Each row is a point. Each copy is the shape, with its points in the same order, stretched, turned, moved and blurred by noise. Is it also mirrored, or only turned?

Shape (7 x 2)
[[-52 -17]
 [ 11  13]
 [ 20 -18]
 [ 14   0]
 [  2 -10]
 [-30   4]
 [ -2  36]]
Copy 1 (7 x 2)
[[ 15  45]
 [-16 -30]
 [ 14 -36]
 [ -8 -37]
 [  7 -18]
 [ -5  12]
 [-45 -20]]
Copy 1 is: mirrored
Copy 2 (7 x 2)
[[-30 -42]
 [ 22  -9]
 [  1  11]
 [ 15  -4]
 [ -1  -3]
 [ -3 -37]
 [ 44 -29]]
Copy 2 is: mirrored
Copy 3 (7 x 2)
[[-60  43]
 [  8 -13]
 [ 25  18]
 [ 20  -1]
 [  0  17]
 [-34  12]
 [ -6 -37]]
Copy 3 is: mirrored

Shape (7 x 2)
[[  2  28]
 [ 24   9]
 [-11 -27]
 [ 20  60]
 [ 28   1]
 [ -1 -20]
 [-23 -40]]
Copy 1 (7 x 2)
[[-20  -7]
 [-13 -36]
 [ 35  -3]
 [-55 -28]
 [ -2 -43]
 [ 34  -8]
 [ 46   4]]
Copy 1 is: mirrored
Copy 2 (7 x 2)
[[ 25   4]
 [ 14 -23]
 [-26  -9]
 [ 59   4]
 [ 11 -29]
 [-18 -16]
 [-41  -4]]
Copy 2 is: only turned

Shape (7 x 3)
[[  4  18   9]
 [ -3  -8  -8]
 [  7  52  -9]
 [ 60 -15 -11]
 [ -7  -4   5]
 [-13  -8  -5]
 [ -1 -19  -2]]
Copy 1 (7 x 3)
[[ -1  17   7]
 [ -8  -8  -5]
 [-17  53  -3]
 [ 45  35 -34]
 [ -9 -10   7]
 [-14 -16   1]
 [ -1 -19  -7]]
Copy 1 is: only turned
Copy 2 (7 x 3)
[[ 10   1 -12]
 [ -8  13  -3]
 [ 16   8 -42]
 [-29 -34 -11]
 [ -1  10   1]
 [ -7  14  -3]
 [-11   8   8]]
Copy 2 is: only turned
Copy 3 (7 x 3)
[[  1  -1  19]
 [  1  20 -11]
 [ 19   5  56]
 [ 45 -15 -28]
 [ -9  11  -3]
 [ -8  22  -8]
 [ -2  15 -22]]
Copy 3 is: only turned

Shape (8 x 4)
[[-28  -6   9  13]
 [ -6  29 -10  -4]
 [ 30 -15   9  44]
 [-16  16   5   5]
 [ -6   4   5   9]
 [ 10  28  16  -9]
 [ 16 -12 -18   5]
 [  2 -12 -31   0]]
Copy 1 (8 x 4)
[[-17   0  -4 -21]
 [  7  12 -13  21]
 [-28 -52   3  -2]
 [ -7   8  -7   5]
 [-10  -6   0   2]
 [  3   9  14  31]
 [  7 -33  -5  -2]
 [ 11 -27 -16  -7]]
Copy 1 is: only turned
Copy 2 (8 x 4)
[[-37 -15 -21   4]
 [  3  -4 -34 -20]
 [ 20 -60  33   8]
 [-13  -8 -34  -3]
 [ -9 -17 -18  -2]
 [ 19  -8 -34  14]
 [ 11  -6  23 -26]
 [ -5   4  17 -48]]
Copy 2 is: only turned
Copy 3 (8 x 4)
[[ 17  -5 -24  32]
 [-13  -5   5   2]
 [ 14  32   4  55]
 [  2  -7 -12  17]
 [  5   0  -7  19]
 [-12  13   3 -17]
 [ 12   2  24  24]
 [ 10 -16  18  23]]
Copy 3 is: mirrored

Shape (11 x 6)
[[ 16  13 -17  -6  -3   0]
 [ -3 -31  23  -9   7  33]
 [ 19  11  -2   7 -11  23]
 [  4 -12   4 -27   3   1]
 [  9  -7  11 -18  22   3]
 [  0  13  11  -9  -3  13]
 [-25 -16 -35  -5  -9   2]
 [  2  -8 -19  41  11   0]
 [ 12  28   5  -1   7 -27]
 [  5 -17   5  -9   8 -24]
 [-11 -10  -9   1  -8 -18]]
Copy 1 (11 x 6)
[[ 25 -15  -1  17   1  -5]
 [-12  27 -23  -5 -24  24]
 [ 32   3   2  16 -30  -3]
 [ -2   2  -9  -6  15  18]
 [ -2  16 -24  -4  10  11]
 [ 25  11   1  -9  -5  -2]
 [ 10 -44 -18  -7  -9  -3]
 [ -5 -15 -15  20 -43 -34]
 [ 11   1  14  -5  25 -30]
 [-29   1   0  -2  17  -3]
 [-11 -22   8  -8   0 -18]]
Copy 1 is: only turned
Copy 2 (11 x 6)
[[ 21 -15   5   4  26  12]
 [-27 -24 -15 -51 -20  18]
 [ 24   1  16 -25  14  19]
 [ -5 -43 -12 -14   5  16]
 [-18 -34   7  -6  -3  12]
 [ 18  -8   5 -12  -7  19]
 [ -2  -8 -60 -16  26  -8]
 [ -6  21  -1 -15  15 -36]
 [ 30  -8  28  23   5  -8]
 [ -8 -36  -5 -10   4 -23]
 [ 10 -13 -26 -16  10 -24]]
Copy 2 is: mirrored
Copy 3 (11 x 6)
[[ 10  14 -13  24   4  13]
 [-30 -16   3  20 -36   9]
 [-15  17   4  45 -12  12]
 [ 10 -12 -14  12  -8  12]
 [  5  -2 -14   2 -20   1]
 [  2   8  10  20 -13   6]
 [ -3  -4  -5  -3  23  27]
 [-32  24  -2   4   9  -7]
 [ 24  17  -4   3   8 -14]
 [  7 -10 -18  -2   5  -9]
 [  2  -6  -5  -1  17   1]]
Copy 3 is: mirrored
Copy 4 (11 x 6)
[[ 18  11  12   4   7 -12]
 [ -4 -45   7  10  -1  28]
 [  8 -11   3  17   0 -19]
 [ 12  -8  21 -13  -1  13]
 [ -4  -6  27   1   4  15]
 [  4   1   9   3 -14   0]
 [ 35  -2 -13  -3   9  18]
 [ -7  -2 -31  22  40  -2]
 [ -9  34   7  -7   8 -14]
 [ -9   3   0 -15  25   5]
 [  5   4 -17 -15  15   3]]
Copy 4 is: only turned

Shape (10 x 6)
[[-10 -11  19  22 -12   3]
 [-20   7  -2   5   1 -12]
 [ -3 -15  27  28 -10  -2]
 [  7 -10 -17   5  -3  21]
 [-23   4  22  10  22  -8]
 [-15  41   8  -3  -9  28]
 [-16  -7 -15  12  29  -2]
 [ 15 -10  24 -30  12  -5]
 [ 10 -13  15  31  37  -5]
 [ 17 -21   1  21 -15  -5]]
Copy 1 (10 x 6)
[[-32 -18  -2   7  -8   5]
 [  2  -7   3  17  12   0]
 [-46 -18   3   6  -7   7]
 [  4  -1   2 -27  -3   1]
 [-25 -16  -2  17  19 -22]
 [ -7 -27 -60  -1  22  -1]
 [  3  -7  21 -11  14 -21]
 [-11  35  -1   8  16 -21]
 [-46 -11  17 -26  26 -19]
 [-21   4  17 -11  -6  19]]
Copy 1 is: only turned
Copy 2 (10 x 6)
[[  0  15  36   0  10 -24]
 [-20  -2  14  -8   3  -4]
 [  4  22  37   4   6 -36]
 [ 19   1   3  -1   5   7]
 [-20  29   8 -14  -1 -10]
 [-19  32  25  11  -4  30]
 [-10   0 -18 -14  12  -1]
 [ 22  37  10 -28 -35  11]
 [  6  30 -13  10  -6 -34]
 [ 22  -4  20  10  -3 -30]]
Copy 2 is: only turned
Copy 3 (10 x 6)
[[  0  12  -9  13 -18  29]
 [ 13  -8   2   9   6 -14]
 [ -7  22 -13  13 -17  42]
 [  1 -17   9 -27 -16  14]
 [  3 -24 -22  32  14   9]
 [-10 -19  27  28   2 -18]
 [ 20 -40   2   0  13  10]
 [-30 -18 -55 -11  10 -13]
 [ -2 -12 -14   1  19  51]
 [ -2  26  -1 -24 -18  28]]
Copy 3 is: mirrored
